Each point is reached from the start by the listed moves, each made once or not at all, plus a little noise. Is the number of moves made odd or even? Then give how often each move was made.
In the rows, zero is written as 128.

Moves:
(1): [191 165]
(2): [105 165]
Start: [115 130]
Points:
[187 169] -> odd (1, 0)
[ 95 167] -> odd (0, 1)

Moves:
(1): [182 133 118 147 167 124 101 177 124 154 130]
(2): [103 168 126 139 137 120 119 156 144 103 111]
(3): [139 132 183 137 129 140 125 124 126 127 104]
(4): [121  91 122 189 104 152 151 145 149 112 117]
(5): [ 97 128 121 160 176 122 118  97  90 133 120]
(6): [120 116 124 133 135 180 112 130 120 117 139]
(7): [141 152 106 121 123 148 181 157 117 138 127]
(8): [ 72  85 136  94 155 130 145 179 143 131 133]
(9): [126 116 133 135 155 136 141 115 184 143 132]
Start: [110 164 157 143 127 124 119 123 115 124 176]
Points:
[ 35 133 142 140 223 148 194 161 137 155 174] -> even (0, 0, 0, 0, 1, 0, 1, 1, 1)
[140 172 194 202 218 123  80 141  65 154 145] -> odd (1, 0, 1, 0, 1, 0, 0, 0, 0)
[ 45 156 192 180 131 174 205 249 155 100 130] -> odd (0, 1, 1, 1, 0, 0, 1, 1, 0)
[ 30 132 133 142 202 190 161 177  75 128 181] -> even (0, 0, 0, 0, 1, 1, 1, 1, 0)
